Each point is reached from the start by the listed moves, each made 0, 1 or 2 times, or once backwards (-1), plus a little noise. Say if it took an odd or an even number of moves. Then give how often each move was made.

Moves:
(1): 3.1	0.2	4.1
(2): 3.3	0.6	-2.7
Start: -0.1	0.5	-0.3
Points:
6.6	1.8	-5.8 => even (0, 2)
3.1	0.5	11.0 => odd (2, -1)
-0.3	0.3	7.0 => even (1, -1)

Moves:
(1): 1.8	0.4	-0.3	1.4	1.2	-2.5	-0.6
(2): -0.2	1.5	1.2	-0.9	0.7	-0.8	-1.8
(3): 0.7	-1.5	1.2	-1.9	-1.6	-1.0	-1.0
(4): 3.9	4.8	0.3	0.3	0.2	-1.0	-0.3
(5): -1.2	-0.7	1.0	-1.7	1.5	-0.9	2.5
(6): 2.4	0.7	-2.1	-1.3	2.5	-0.3	-0.3
Start: 1.5	1.2	0.4	-2.3	0.2	-1.3	3.1
Points:
9.5	6.3	-2.1	-3.8	8.8	-8.6	-2.2 => even (2, 2, 0, 0, 0, 2)
4.0	-6.8	-0.1	-0.8	-3.0	-5.5	-0.5 => odd (2, -1, 2, -1, -1, 0)
16.8	14.4	0.7	-2.2	3.8	-10.4	-6.1 => odd (2, 2, 1, 2, -1, 1)

Moves:
(1): 0.0	-0.1	0.3	1.9	-0.9	2.9	0.3	-1.1	2.1	-3.2	-0.6
(2): 0.0	5.3	3.2	-0.6	-1.5	-0.4	1.3	-0.1	0.1	2.4	1.6
(3): -0.4	-0.8	2.0	0.7	-0.8	1.4	-0.1	0.5	-1.5	1.7	-0.9
(4): -1.1	-1.4	-1.2	2.0	1.5	-1.0	-1.9	-2.1	2.4	1.3	-0.9
(5): -2.7	-1.5	-0.2	0.5	1.7	4.2	2.9	-1.5	0.5	1.4	1.1
(6): -0.5	1.2	-3.5	3.9	-1.2	1.0	0.3	3.5	0.4	3.0	-0.4
(7): 1.2	0.4	-0.3	-2.0	-0.4	-1.4	3.8	1.6	0.8	2.5	-2.4
(8): -5.6	-0.7	1.2	1.1	2.0	-2.3	-3.1	0.3	1.7	-3.2	0.9
(9): -0.8	-0.8	-1.3	-2.3	0.1	1.6	-6.2	0.4	3.4	-1.2	1.2
(10): 1.5	3.7	-0.1	-2.1	0.8	0.4	-2.9	0.0	-2.7	-0.2	-2.9
(11): 2.4	0.9	0.7	1.8	2.4	0.5	0.6	1.8	1.0	-0.2	-0.4
Start: -0.1	0.6	-0.4	-4.3	-0.5	1.3	-1.4	0.2	-1.0	-1.1	-1.9
Points:
7.5	14.2	0.7	-16.7	-7.4	7.9	-3.7	0.8	-5.2	0.8	-7.3 => odd (1, 1, 0, -1, 0, 0, 1, -1, 1, 2, -1)
-4.3	16.4	1.4	4.1	-8.0	-3.8	0.3	5.3	-1.8	8.4	-7.8 => odd (1, 2, 1, 1, -1, 2, 1, 1, -1, 1, -1)
-2.8	-13.1	-8.1	5.1	0.0	11.1	-3.6	-0.5	6.3	9.1	-3.3 => even (0, -1, 2, 2, 1, 1, 0, -1, 1, -1, 0)
-0.1	5.2	3.6	-0.3	-10.6	-2.4	7.7	5.7	-6.9	4.7	0.0 => even (0, 1, 1, -1, -1, 1, 0, 0, -1, -1, -1)
-8.0	5.5	5.1	-5.0	0.1	-8.8	-9.0	0.4	-7.5	-1.0	-12.9 => odd (0, 0, 2, 1, -1, 0, 1, 2, -1, 2, -1)
